Every row gives one point. To make a cloud, some directions were put in groups of two or more. Within a group, all points are equally far from the middle, so they leave a hole (a ring in 2 directions, a hollow ball in 3). The other directions are filled evenly. Then the cloud was stretched, turned, moved and blurred a little. How many holes are there, and how many directions does each take, smallest first?
(in the rows, 128 means zero)

Cloud (15 x 2)
[[101 186]
 [195 112]
 [177 114]
 [138  63]
 [173  63]
 [132  80]
 [199 119]
 [191 156]
 [112  97]
 [106 118]
 [ 91 155]
 [ 98  63]
 [125 136]
 [180  83]
 [103 130]]
Holes: 0

Cloud (22 x 3)
[[130  85 213]
 [166 149 128]
 [174 131 120]
 [154 143 107]
 [ 96 172  63]
 [106  97  74]
 [ 76 188 121]
 [128  85 214]
 [105  98 195]
 [ 98 170 157]
 [117  58 132]
 [115 178 114]
 [152 162 143]
 [119 174 143]
 [187  46 152]
 [120  71 197]
 [ 93 100 184]
 [114  64 118]
 [173 147 134]
 [137 169 143]
 [129 106 215]
 [139 103  88]]
Holes: 1 (2)

Cloud (30 x 4)
[[178 162  87 156]
 [130 152 183 124]
 [180 164  75 121]
 [ 92 143 157  83]
 [136  77 181 179]
 [ 93 153 114  69]
 [107 111 130 210]
 [176 113 191 134]
 [109  81  66 120]
 [137  98 135 207]
 [172 161  68 106]
 [ 83  54 108 112]
 [169 131  74 163]
 [159  76 166 181]
 [ 91  92  63 121]
 [169 120  82 173]
 [168 138  85 176]
 [ 75 101  65 124]
 [ 61 146  89 140]
 [128  59 132  64]
 [ 63  81  89 135]
 [ 79 166 117 101]
 [116 151 178 116]
 [158  79  81 142]
 [169 133  74 163]
 [173 161  78  82]
 [ 86  77  74 121]
 [162 141  59 130]
 [ 86  76 178 110]
 [164 135 191 128]]
Holes: 2 (2, 2)

Cloud (54 x 6)
[[119 145 155 145 122  96]
 [167 123  74 101 102 182]
 [ 69 147 188  54 167 100]
 [175 155  96 168  70 151]
 [150 160  19 101 172 112]
 [105 101 183 115 142 107]
 [ 95 112 119  55 140 138]
 [122 161 101  98 150  79]
 [186  86  69  80 133 105]
 [ 89 100 110  80 162 168]
 [100 130 137 121 155 133]
 [104  88 131 152 162  95]
 [125 143  59  73 200 139]
 [ 96 131 114 172 150 132]
 [121 182 145 104 168 132]
 [114 103 105 136 194 138]
 [171 135 172  77  83  68]
 [163 115 180 171 131 156]
 [105 144 112 118 108 106]
 [ 94 153 170 128 134  93]
 [133 161 128  39 138  90]
 [ 85  92 141 150 178  76]
 [138 103  72 101 149 102]
 [153 128 158 117  86  80]
 [128  83 145 107  82 142]
 [136 145  51 150 102 132]
 [ 95 133 103 175 148 101]
 [ 38 140  92 108 126 162]
 [148 108   7  95 159  93]
 [ 63 110 136  54 135 115]
 [ 91  88 166 119  90 179]
 [ 77 192 127  69 139  69]
 [100 133 121 143  71  92]
 [101 134  14  96 171 177]
 [ 91 137 113  61 152  45]
 [132 103 120  60 186 131]
 [219 152 125 153 110 115]
 [102 128  94 159 125 127]
 [111 152  81  74  77 150]
 [212 130 146  82 147 112]
 [ 67 129 117  76  75  98]
 [142 163  34 124 111 149]
 [119 111  96 161  72 136]
 [146 130 109 185 137 149]
 [154  70  63 120 155 151]
 [133 115 109  31 163  89]
 [203 137 106 158 138 120]
 [107 118 129  97  88  83]
 [165  82 112 112 143 132]
 [143  77  94  74 124 147]
 [132 141 125  63 191  95]
 [ 67 129  94 124 104  70]
 [ 72 137 110 153 137 108]
 [129 138 153  99  93  75]]
Holes: 0

Cloud (77 x 8)
[[119 142 158 133 164 110 235 139]
 [ 68  76  63 118 136 159 116 123]
 [122 180 183 140 167 106 115 149]
 [ 94 170 141 217  71 162 129 147]
 [157  93  76 198  59 130  87 136]
 [ 85 164 142 153  85  82  88 148]
 [ 76 135  97 170  87  70 131 191]
 [150 128  81 126 102 124 189  80]
 [128  86  85 190  62  89  81  88]
 [ 78 111  97  92 167 126 137 108]
 [172  59  97 201 117 121 107 142]
 [124 101  83  43 172  87 109 101]
 [ 94  97  47 103 119 180 127 113]
 [119 195 112 123  86 102 193 144]
 [ 85  68  95  76 143 143 135 186]
 [138 157  91 232  94 103 141 130]
 [ 83 174 121 185  97 197 136  97]
 [156 146 110 145 171 199 106  56]
 [ 97  76 128 171 167  68 159 141]
 [119  68  65 105 178 146 107  94]
 [ 89  86 154  91 123 166 123 180]
 [ 58  76 138 123 178  97 145 145]
 [ 93  74 108 100 175 120 129 108]
 [144 161 105 159 137 168  97 174]
 [ 72  70  99 154 129 134  62 128]
 [ 86  82  53 154  75 117 144  95]
 [141 186 151 214 105 111 146  28]
 [138 121  59 186  80  83 108 146]
 [127  82  72  78 188  97 133 169]
 [ 64 122  89 137  86 178 129  63]
 [119  82 107 117 189  89 180 159]
 [128 110  62 116 181  91  94 155]
 [ 69  84  55 138 105 111  82 121]
 [154 158 213 123  66  93 142  72]
 [186 144 132  83 166 179 124 115]
 [154  69 108 169 154 172  49 123]
 [116 169 128 165  93 139  65 107]
 [173  93  81 140  68  70  97 138]
 [ 97 169 122 193 100 125 204  81]
 [135  74 142  77 143  98 168 104]
 [167 120  70 203 146  74 108  63]
 [139 143 236  79 136 115 141  85]
 [108  87 131 114 136  67 191 119]
 [109 108 158  61 159 159 167 159]
 [147 177 127 143 137 146  56  68]
 [129 126 160 234 174 133 100 118]
 [149 158  76 203  68 146  64  85]
 [151  91 123 122 154 166 140  45]
 [ 87 179 117 205 133 149 114 157]
 [125 113 191 107  80 123 211 148]
 [ 56 134  91 159 145  89 122 173]
 [191 185 147 121  68  89 137 101]
 [148 105 149  99 129 142  45  91]
 [149  66 151  60 137  90 135 103]
 [144  88  68  99 116 109  21 113]
 [155  45 104 180 122 120 104 111]
 [125 112 123 153 111 171  46 116]
 [ 92  85  89  89  55 124 123 109]
 [134  56 105 126 134  80 170 157]
 [145 187 124 121  86  97 189  88]
 [196 150 112 162 149 153 157  62]
 [201 111 101 168 166  90  89 125]
 [135  78 138  91 163  52 103 138]
 [140 123  67 163 196 106  86 114]
 [ 85 112  36 146 101 177 153 119]
 [161 153  76 205  86 194 168 117]
 [136  86 104 160  78  70 134 176]
 [138 157 107 215 136 131 191  86]
 [138  97  63 116  64  53  94 118]
 [159 172 167 111 173 117 165  82]
 [101  85 113 112  95  65 198 155]
 [141 145 102 168 205 130 161 120]
 [106 165  59 209 151 171 116 140]
 [174 124  99 131 185  82  82 145]
 [165 140 112 167  80 176 174  97]
 [ 42  95  82 171 158 112  88  96]
 [113 159 128  97  72 168 171 151]]
Holes: 2 (2, 3)

Cloud (106 x 9)
[[113 134 178 194 122 157 105 136 115]
 [118 133 171 144  50 165  95 123 166]
 [143  71 123 144 129 205 197 134 111]
 [137 192 177 118  91 124 125 122 160]
 [172  94 102 150 125  89 152 193 149]
 [148 123 172 140 125  76  97 172 127]
 [152 146  92 100 128 198 190 159 124]
 [124 107 183  80 101 142 151 165 127]
 [ 73 111 160 163  99 113 146 133 120]
 [112 159 177 182 102 171  78 137 133]
 [149 135 170 110 117 199 187 140  88]
 [114 169  86 149 146 198 175 178 120]
 [132 139 159 116  81 180 155 105  82]
 [112 115 159 113  96 139  60 169 147]
 [119 152 153 172 156 131 122 129 158]
 [122  94  90 178 125 124 188 149 111]
 [115 108 143 162 173 166 103 144 144]
 [ 77 101 160  80 108 144 143 163 116]
 [107 113 173 125 129  91  76 149 113]
 [179 175 145 116 120 147 114 155 151]
 [ 82 120  60 113 126 148 190 181 110]
 [126 140 179 130  85 185 191 149 103]
 [135  65  96 118 126 115 138 179  86]
 [132 138 142 135 130 249 172 136 110]
 [ 98 113 104  74 125  86 166 138 159]
 [ 98 117 195 136 102 158  58 130 144]
 [130 185 159 135 110 152 145 116 167]
 [139 123 164 127 127 184 116  91 157]
 [168 152 120 130 132  89 106 116 137]
 [101 166 108 155 118 184 134 132 166]
 [156 141 134  93 152 162 142 128  72]
 [157 103 130 144  86 154 117 156  78]
 [121  81 117 108 155 175 136 185 145]
 [ 93 180 137 141 135 206 111 141 156]
 [114 173 146 107  86  76 110 116 161]
 [ 74  91 106 120 116  87 114 117 136]
 [130 170 173 108 135 168 141 179 132]
 [157  63 133 113 127 149 159 171  90]
 [ 76 184 181 100 146 137 114 116 119]
 [116 137 174  87  77  80 139 133 130]
 [122 123 185 143 161 170  83 153 148]
 [109 113 217  97  67 136 137 113 155]
 [ 84 114  84  90 123 178 132 161 159]
 [104  67 181 107 118  95 103 130 130]
 [141  82 140 123  70 171 184 166 130]
 [124 104  44 123 141 129 103 160 109]
 [159 105  69 116 160 188 164 142  81]
 [126 147 191 132 120 130  54 160 150]
 [159 164 166 141 147 103  92 131 151]
 [ 63 177 152 119  80 144  85 141 166]
 [139 141 118 104  68 101 122 190 147]
 [116 164 128  82 146 187 128 154 145]
 [128 129 162 142  58 137 170 165 146]
 [136 128  97 101 119 108  65 153 165]
 [ 69  80 143  83 109  92 141 121 146]
 [175 160 162 146 107 137 119 187 124]
 [126  99 190 155 122  87  84 147 149]
 [155 121  89 185 125 145 183 175 132]
 [108 103  92 140 138 140 130  95 128]
 [163 127  92 115  70 119 128 152 173]
 [ 72 134 134 134  56 131 159 130 146]
 [135 118 186 128 108 170 199 128  98]
 [143 103 190  93  71 129 115 153 160]
 [166 123  63 157 153 179 151 146  85]
 [116 120 136 107  76 157 185 175 100]
 [ 88 111 163 111 159 200 142 123 162]
 [ 57 177 167 103  97 143 118  95 142]
 [ 88  70 103 130 124 194 200 145  98]
 [129 171 112 126 107 117 160 116 155]
 [115 138 163  88 177 139 130 117 105]
 [ 79 128 153 147  98 197 187 169 118]
 [ 88 191 105 116 133 129 102 142 112]
 [128 154 168 100  49 150 144 115 148]
 [182 115 180 120 142 134 101 143 117]
 [142 120 156 111  98  66  71 121 132]
 [121 147 183 164  82 155 174 155 139]
 [ 89 135 192 139 151 167 107  97 106]
 [ 67  79 141 118 145 198 173 147 117]
 [133 153 173 132 129 162  95 190 136]
 [117  65  75  88 141 107 117 151 120]
 [171 120  94 138  85 154 116 122 145]
 [155 127 116 114  91 180 122 124  79]
 [ 93 126 127  78 116  96 131  86 143]
 [100 134 124 153 161 185 174 107  91]
 [170 122 124 141 132 137 122  96 131]
 [122  75 109 140 101  79 168 125 128]
 [ 94 123  51 120 133 160 205 166  94]
 [172 140  90 144 103 167 144 141 158]
 [ 62 129 162 133 140 156 160 158  94]
 [ 93 128 193 140 117 237 139 138 118]
 [112 147 127 128  79 158  82 187 132]
 [167 166 104 157  98 166 130 136 149]
 [119 119 156  77  88  91 145 146 106]
 [113  74 114 156 103 146 127 148 181]
 [158 127  64 134 101 117 180 176 152]
 [117 132 158 170  93 133 184 151 108]
 [101 154 188 130 107 236 151 104 116]
 [116 160 111 103  86 119 142 157  81]
 [164 136 154 118  96  82  62 148 136]
 [ 98 169 131  79 113 101 126 116 166]
 [ 83 114  93 141 123 117 119 196 156]
 [108  95 103 114 130 206 189 187 118]
 [130 110  82 148 182 159 120 172 113]
 [113 108 155 148 107 177  84 175 116]
 [109 111 164 146 147 228 160 118  90]
 [ 98 155 127 162 155 196 143 180 139]]
Holes: 3 (3, 3, 3)
